Every row gives one point. The ring and each string are closed loops that go straight from each point to the next, and from the last back to the first. Before rounding, they use only three directions, however many columns there are. Count how often each string passes through the ring. Passing back the other way cancels.

Ring (8 x 3):
|  33 |  11 |  -5 |
|  27 |  16 |  11 |
|  13 |  16 |  17 |
|  -6 |  10 |   0 |
| -11 |   4 | -18 |
|  -3 |  -4 | -37 |
|  10 |  -6 | -38 |
|  29 |   3 | -22 |
String:
| 21 | 13 | -6 |
| 20 | -1 |  0 |
| 42 |  3 | 11 |
| 42 | 17 |  3 |
| 36 | 22 | -1 |
| 24 | 20 | -6 |
| 22 | 20 | -4 |
| 24 | 26 |  3 |
| 16 | 12 |  0 |
| 18 |  2 | 14 |
| 20 |  9 | 31 |
| 16 | 22 | 29 |
| 12 | 28 |  6 |
| 13 | 16 | -1 |
| 17 |  4 | 11 |
| 28 | 10 | 30 |
| 33 | 24 | 21 |
| 31 | 27 |  5 |
Times through: 3
String, 14 rows:
|  -4 |  -6 | -60 |
|  10 |   7 | -40 |
|  20 |   6 | -38 |
|  21 |  10 | -23 |
|  23 |  -4 |  -3 |
|  40 |   3 |  13 |
|  39 |  23 |  26 |
|  20 |  32 |  15 |
|  10 |  23 |  31 |
|  -3 |  21 |  14 |
|  -2 |  15 |  -9 |
|   3 |   2 |  -9 |
|  -3 |  -7 | -15 |
| -12 | -15 | -40 |
Times through: 2

Ring (10 x 6):
|  31 |  11 |  35 |  -9 |  17 |  -1 |
|   4 |  19 |  34 | -13 |  19 |  -3 |
| -24 |  21 |  21 | -14 |  19 |  -5 |
| -41 |  17 |  -1 | -11 |  16 |  -7 |
| -44 |   8 | -24 |  -5 |  13 |  -8 |
| -38 |   0 | -33 |  -1 |  11 |  -5 |
| -16 | -12 | -28 |   5 |  10 |   3 |
|   2 | -15 | -16 |   5 |  11 |   8 |
|  25 | -12 |   3 |   3 |  12 |   8 |
|  39 |  -1 |  23 |  -3 |  14 |   3 |
String (9 x 6):
|  37 |  10 |   7 |  -4 |  11 | -13 |
|  60 |  15 |  31 |  -8 |  14 | -13 |
|  52 |   7 |  51 |  -8 |  18 |   5 |
|  28 |  -6 |  38 |  -4 |  18 |  17 |
|  -2 |  -7 |  16 |  -2 |  17 |  14 |
|  11 |   2 |  -4 |  -2 |  12 |  -5 |
|  43 |  -7 | -18 |   6 |   7 |  -9 |
|  18 |   3 |  -5 |  -1 |  11 |  -7 |
|   5 |   2 |   5 |  -4 |  14 |   0 |
Times through: 1

Ring:
|  31 |  34 |  20 |  -8 |   1 |  10 |  -4 |   7 |
|   9 |  31 |  33 |   1 |  21 | -11 | -22 |  -7 |
| -18 |   6 |  17 |  11 |  23 | -22 | -23 | -16 |
| -20 | -16 | -17 |  11 |   1 | -11 |   0 |  -9 |
|  -2 | -19 | -25 |   3 | -19 |   9 |  15 |   6 |
|  27 |  13 |  -1 |  -8 | -17 |  20 |  10 |  15 |
String, 25 rows:
| -25 |  -9 |  16 |  13 |  17 | -18 | -23 | -11 |
|  -9 |  -4 |   8 |   6 |   5 |  -6 | -11 |  -3 |
| -14 |   1 | -15 |   9 |  10 | -18 |  -1 | -15 |
| -34 | -24 | -29 |  16 |   6 | -22 |   1 | -18 |
| -34 | -36 | -22 |  15 |  -4 | -11 |  -1 |  -7 |
| -29 | -39 | -26 |  12 | -11 |  -3 |   5 |  -2 |
| -20 | -39 | -39 |   9 | -21 |   4 |  17 |   3 |
| -19 | -40 | -16 |   7 | -21 |  11 |   5 |  10 |
|  -2 |  -8 |  -1 |   3 |  -6 |   4 |  -1 |   4 |
|  16 |  10 | -20 |  -3 | -10 |   7 |  16 |   2 |
|  25 |   3 | -29 |  -7 | -27 |  22 |  28 |  14 |
|  23 |  -9 | -12 |  -8 | -33 |  32 |  19 |  25 |
|  12 |  -2 |   5 |  -3 | -13 |  16 |   1 |  13 |
|  15 |   4 |  10 |  -4 | -11 |  15 |   0 |  13 |
|  38 |  23 |  17 | -12 | -15 |  26 |   4 |  20 |
|  49 |  48 |  10 | -15 |  -5 |  17 |   9 |  10 |
|  33 |  39 |  10 |  -8 |   2 |   6 |   2 |   2 |
|  11 |  16 |  18 |  -1 |   4 |   2 | -10 |   2 |
|   4 |  10 |  26 |   1 |   7 |   0 | -17 |   3 |
|  10 |  18 |  10 |   0 |   7 |  -3 |  -6 |  -3 |
|  15 |  42 |  29 |  -1 |  24 | -14 | -19 | -11 |
|   8 |  24 |  10 |   1 |  12 |  -9 |  -8 |  -8 |
|  -6 |   9 |  21 |   6 |  14 | -10 | -19 |  -6 |
| -24 |  -1 |  35 |  12 |  24 | -20 | -35 | -11 |
| -41 |  -6 |  34 |  19 |  37 | -36 | -43 | -23 |
Times through: 1
String, 20 rows:
|   2 | -26 | -16 |   0 | -28 |  22 |  13 |  18 |
|  10 | -20 |  -8 |  -4 | -29 |  27 |  12 |  23 |
|  11 |  -4 |   4 |  -3 | -15 |  17 |   2 |  14 |
|   6 |   4 |   7 |   0 |  -3 |   5 |  -4 |   4 |
|  19 |  10 |  19 |  -5 |  -8 |  16 |  -5 |  14 |
|  42 |  40 |  28 | -13 |  -3 |  18 |  -3 |  14 |
|  47 |  60 |  23 | -13 |   9 |   7 |  -2 |   2 |
|  23 |  36 |  11 |  -4 |   9 |  -2 |  -3 |  -4 |
|   9 |  19 |  10 |   0 |   7 |  -3 |  -6 |  -3 |
|  -3 |  10 |  28 |   4 |  14 |  -7 | -22 |  -3 |
| -17 |  11 |  48 |  10 |  31 | -21 | -41 | -12 |
| -26 |   2 |  38 |  13 |  30 | -25 | -39 | -15 |
| -34 |  -6 |  27 |  16 |  29 | -29 | -35 | -19 |
| -34 |  -3 |   2 |  17 |  28 | -35 | -21 | -26 |
| -15 |   2 | -13 |  10 |  12 | -20 |  -3 | -17 |
|  -1 |   6 | -10 |   4 |   3 |  -7 |   2 |  -7 |
|  -5 |  -2 | -18 |   5 |  -1 |  -6 |   6 |  -6 |
|   2 |   1 | -32 |   3 |  -7 |  -3 |  17 |  -6 |
|   5 |   3 | -17 |   1 |  -6 |   1 |  10 |  -1 |
|  -3 | -13 |  -7 |   3 | -11 |   7 |   3 |   6 |
Times through: 2

Ring (7 x 11):
|   2 | -14 |  31 |   8 |  -4 |   1 |  -8 |   3 |  -7 | -14 | -15 |
|   5 |  24 |  13 |  -5 |   4 |  -7 |  -9 |   6 |  -2 |  10 |  13 |
|   2 |  39 |  -5 |  -8 |   7 |  -9 |  -8 |   2 |   2 |  22 |  26 |
| -10 |  30 | -17 |   0 |   8 |  -3 |   1 |  -5 |   7 |  24 |  30 |
| -15 |  11 | -19 |   7 |   4 |   2 |  -2 | -10 |   4 |  13 |  14 |
| -10 | -14 |  -7 |  13 |  -4 |   1 | -18 | -13 | -10 | -10 | -22 |
|  -4 | -22 |  14 |  13 |  -6 |   2 | -17 |  -6 | -12 | -18 | -29 |
String (23 x 11):
|  -6 | -41 |  29 |  19 | -10 |   8 | -12 |  -5 | -12 | -29 | -39 |
| -11 | -26 |  25 |  16 |  -3 |  11 |   7 |  -1 |   1 | -13 |  -9 |
|  -7 |  -2 |   7 |   8 |   0 |   2 |  -4 |  -3 |  -2 |  -1 |  -1 |
| -13 | -29 |  13 |  18 |  -5 |  10 |  -1 |  -8 |  -3 | -15 | -18 |
| -13 | -29 |  -4 |  19 |  -7 |   5 | -20 | -16 | -12 | -19 | -35 |
|  -6 |  -9 | -29 |  11 |  -7 |  -8 | -46 | -22 | -25 | -14 | -45 |
|  -5 |  -2 | -16 |   8 |  -4 |  -6 | -31 | -14 | -16 |  -6 | -26 |
|  -7 |  -2 |   2 |   8 |  -1 |   1 |  -9 |  -6 |  -4 |  -2 |  -5 |
| -12 | -27 |  17 |  17 |  -4 |  10 |   2 |  -6 |  -1 | -14 | -14 |
|  -9 | -34 |  11 |  18 |  -8 |   5 | -17 | -10 | -13 | -23 | -37 |
|  -3 | -31 |   8 |  15 | -11 |  -1 | -33 | -12 | -22 | -28 | -51 |
|   3 | -16 |   3 |   9 |  -9 |  -7 | -41 | -10 | -25 | -22 | -47 |
|   1 | -33 |  32 |  14 | -10 |   2 | -20 |  -2 | -16 | -29 | -41 |
|  -5 | -31 |  47 |  15 |  -4 |  12 |  13 |   7 |   2 | -18 |  -9 |
|  -6 | -12 |  29 |  10 |   0 |   8 |  10 |   4 |   5 |  -5 |   4 |
|  -1 |   6 |   4 |   3 |  -1 |  -4 | -16 |  -3 |  -8 |   0 |  -6 |
|   8 |   4 |  12 |   0 |  -4 | -10 | -31 |  -1 | -18 | -10 | -24 |
|   9 | -14 |  41 |   5 |  -6 |  -2 | -14 |   8 | -12 | -19 | -22 |
|  -1 | -29 |  60 |  13 |  -4 |  12 |  16 |  13 |   3 | -18 |  -5 |
|  -6 | -18 |  38 |  12 |  -1 |  10 |  14 |   6 |   5 |  -8 |   3 |
|  -1 |  -1 |  10 |   5 |  -2 |  -3 | -15 |  -2 |  -8 |  -5 | -11 |
|   4 |  -8 |  10 |   6 |  -6 |  -6 | -31 |  -5 | -19 | -16 | -32 |
|   2 | -26 |  19 |  12 |  -9 |  -2 | -29 |  -6 | -20 | -26 | -44 |
Times through: 1

Ring:
|   8 |  11 |  -4 |  -4 | -12 |  22 |  25 |  11 |   6 |  11 |  -4 |  -3 |  -9 | -13 |
|   5 |  11 | -11 |   0 |  -2 |  -3 |  -3 |  -1 |  -4 |   9 |   1 |  -2 |   3 |   5 |
|   5 |   5 | -12 |   5 |   7 |  -9 | -19 | -11 |  -8 |  -4 |   2 |  -3 |   8 |  17 |
|   1 |  -2 |  -3 |   8 |  12 |  -8 | -27 | -14 |  -4 | -14 |   1 |  -7 |   7 |  19 |
| -10 |   1 |   5 |   3 |   7 | -14 | -29 |  -7 |   0 |  -4 |   4 |  -9 |   7 |  14 |
|  -9 |   6 |   9 |  -2 |  -3 |   0 |  -8 |   5 |   7 |   6 |   2 |  -9 |  -1 |  -1 |
|   3 |   8 |   6 |  -5 | -12 |  28 |  26 |  14 |  13 |   8 |  -6 |  -6 | -13 | -18 |
String (26 x 14):
|  11 |   5 |  -1 |  -1 |  -7 |  31 |  25 |   7 |   9 |  -1 |  -8 |  -4 | -12 | -12 |
|  15 |  11 |  -7 |  -4 | -14 |  35 |  38 |  12 |   8 |   9 |  -8 |  -1 | -14 | -18 |
|   4 |  17 | -14 |  -4 |  -9 |  -5 |   5 |   4 |  -5 |  21 |   3 |   0 |   3 |   1 |
|  13 |   7 | -10 |   1 |  -4 |  18 |  14 |   1 |   1 |   0 |  -5 |  -2 |  -5 |  -2 |
|   6 |   5 |  -5 |   2 |   0 |   9 |   2 |  -1 |   1 |  -1 |  -2 |  -4 |  -2 |   2 |
|   7 |   5 |  -7 |   2 |   1 |   8 |   0 |  -3 |   0 |  -2 |  -2 |  -4 |  -1 |   4 |
|  10 |   5 | -12 |   4 |   3 |   6 |  -3 |  -7 |  -4 |  -5 |  -2 |  -2 |   1 |   8 |
|   4 |  10 | -20 |   4 |   7 | -26 | -28 | -14 | -16 |   5 |   6 |   0 |  16 |  24 |
|   8 |   7 | -15 |   3 |   3 |  -4 |  -9 |  -8 |  -7 |   0 |   1 |  -1 |   5 |  12 |
|  -2 |  14 | -16 |   0 |   2 | -29 | -25 |  -8 | -13 |  14 |   8 |  -1 |  15 |  19 |
|  -3 |  12 |  -9 |  -1 |  -1 | -17 | -15 |  -2 |  -6 |  13 |   5 |  -3 |   9 |  10 |
|   4 |   7 |  -4 |   0 |  -3 |   7 |   3 |   1 |   2 |   3 |  -1 |  -4 |  -2 |   0 |
|  16 |   6 |  -4 |  -1 |  -9 |  39 |  35 |   9 |   9 |  -1 | -10 |  -3 | -15 | -15 |
|  18 |  12 |  -2 |  -7 | -21 |  54 |  60 |  22 |  16 |  11 | -12 |  -2 | -24 | -32 |
|   2 |  14 |   2 |  -8 | -17 |  23 |  30 |  18 |  11 |  19 |  -4 |  -4 | -12 | -20 |
|  -3 |  11 |   3 |  -5 |  -9 |   7 |   8 |   9 |   6 |  13 |   0 |  -5 |  -4 |  -7 |
|  -5 |   9 |   2 |  -3 |  -5 |   1 |  -1 |   5 |   4 |  10 |   1 |  -6 |  -1 |  -2 |
|  -7 |   9 |   5 |  -4 |  -6 |  -1 |  -3 |   7 |   5 |  12 |   2 |  -7 |  -1 |  -3 |
|  -1 |   6 |   2 |  -1 |  -2 |   6 |  -1 |   3 |   4 |   3 |  -1 |  -6 |  -2 |  -1 |
|  -1 |   6 |   3 |  -1 |  -3 |   7 |   0 |   3 |   5 |   3 |  -1 |  -6 |  -3 |  -2 |
|   5 |   2 |   7 |  -1 |  -6 |  31 |  20 |   8 |  13 |  -4 |  -7 |  -7 | -14 | -13 |
|  -6 |   6 |  14 |  -5 | -10 |  20 |  16 |  15 |  15 |   8 |  -3 |  -9 | -11 | -16 |
| -12 |  11 |  12 |  -8 | -12 |   6 |   8 |  16 |  12 |  19 |   1 |  -8 |  -6 | -14 |
|  -7 |  11 |   5 |  -5 |  -9 |   3 |   3 |  10 |   6 |  15 |   1 |  -6 |  -3 |  -7 |
|   3 |   6 |   1 |  -1 |  -5 |  16 |  10 |   5 |   6 |   2 |  -3 |  -5 |  -6 |  -6 |
|  12 |   6 |   2 |  -4 | -13 |  43 |  40 |  14 |  14 |   2 | -10 |  -4 | -19 | -22 |
Times through: 3
String, 27 rows:
|  13 |   0 | -13 |   8 |  10 |   3 | -12 | -14 |  -6 | -15 |  -2 |  -3 |   4 |  16 |
|   9 |   1 |  -4 |   4 |   3 |  15 |   1 |  -5 |   2 | -10 |  -4 |  -5 |  -3 |   4 |
|   1 |   4 |  -3 |   2 |   2 |   1 |  -8 |  -3 |   0 |  -1 |   0 |  -5 |   1 |   6 |
|  -2 |   5 |  -3 |   2 |   3 |  -8 | -16 |  -5 |  -2 |   0 |   2 |  -5 |   5 |  10 |
|   1 |   4 |  -2 |   2 |   2 |   1 |  -9 |  -3 |   0 |  -1 |   0 |  -5 |   2 |   6 |
| -12 |   2 |  -2 |   6 |  13 | -34 | -49 | -15 |  -9 |  -3 |   9 |  -7 |  17 |  28 |
| -15 |   2 |   1 |   6 |  14 | -38 | -54 | -15 |  -9 |  -3 |  10 |  -8 |  19 |  29 |
| -17 |   2 |   4 |   5 |  13 | -36 | -52 | -13 |  -6 |  -2 |  10 |  -9 |  17 |  26 |
| -14 |   0 |   8 |   4 |  10 | -20 | -38 |  -9 |   0 |  -6 |   6 | -10 |  10 |  18 |
|  -2 |   0 |   7 |   3 |   3 |   8 |  -7 |  -1 |   6 |  -8 |  -2 |  -9 |  -3 |   3 |
|   0 |   4 |   1 |   1 |   0 |   5 |  -4 |   0 |   3 |   0 |  -1 |  -6 |  -1 |   2 |
| -15 |   9 |   6 |  -2 |   0 | -19 | -24 |   1 |   1 |  12 |   7 |  -8 |   7 |   7 |
| -18 |  10 |  12 |  -5 |  -5 | -13 | -15 |   8 |   6 |  16 |   6 |  -9 |   3 |   0 |
|  -4 |   6 |  14 |  -6 | -12 |  26 |  21 |  16 |  17 |   8 |  -5 |  -9 | -14 | -19 |
|   7 |   4 |   7 |  -2 |  -9 |  38 |  30 |  12 |  15 |  -1 |  -9 |  -7 | -17 | -18 |
|   3 |   6 |   2 |  -2 |  -6 |  17 |  12 |   7 |   8 |   3 |  -4 |  -6 |  -7 |  -8 |
|   1 |   6 |  -1 |   0 |  -2 |   6 |   0 |   2 |   3 |   3 |  -1 |  -5 |  -2 |   0 |
|  16 |   5 |   3 |  -4 | -15 |  56 |  53 |  17 |  18 |   0 | -14 |  -4 | -25 | -29 |
|  16 |   9 |   1 |  -6 | -19 |  53 |  55 |  20 |  17 |   7 | -13 |  -3 | -24 | -30 |
|  17 |   6 |  -2 |  -3 | -13 |  49 |  46 |  13 |  13 |   0 | -12 |  -3 | -20 | -23 |
|  11 |  14 |  -7 |  -6 | -15 |  26 |  33 |  14 |   6 |  15 |  -5 |  -1 | -11 | -17 |
|   5 |  17 | -11 |  -5 | -12 |   3 |  13 |   8 |  -1 |  21 |   1 |   0 |  -1 |  -5 |
|  12 |  12 | -13 |  -2 |  -9 |  15 |  19 |   5 |   0 |  10 |  -3 |   0 |  -4 |  -5 |
|  13 |   4 |  -5 |   2 |  -3 |  25 |  17 |   1 |   5 |  -5 |  -7 |  -3 |  -9 |  -5 |
|   1 |   6 |  -3 |   1 |   0 |   0 |  -6 |  -1 |   0 |   3 |   1 |  -5 |   2 |   5 |
|  -4 |  11 | -11 |   1 |   3 | -26 | -27 |  -8 | -10 |  10 |   7 |  -3 |  14 |  18 |
|   4 |   7 | -17 |   6 |   9 | -22 | -29 | -15 | -14 |  -1 |   5 |  -1 |  14 |  24 |
Times through: 3
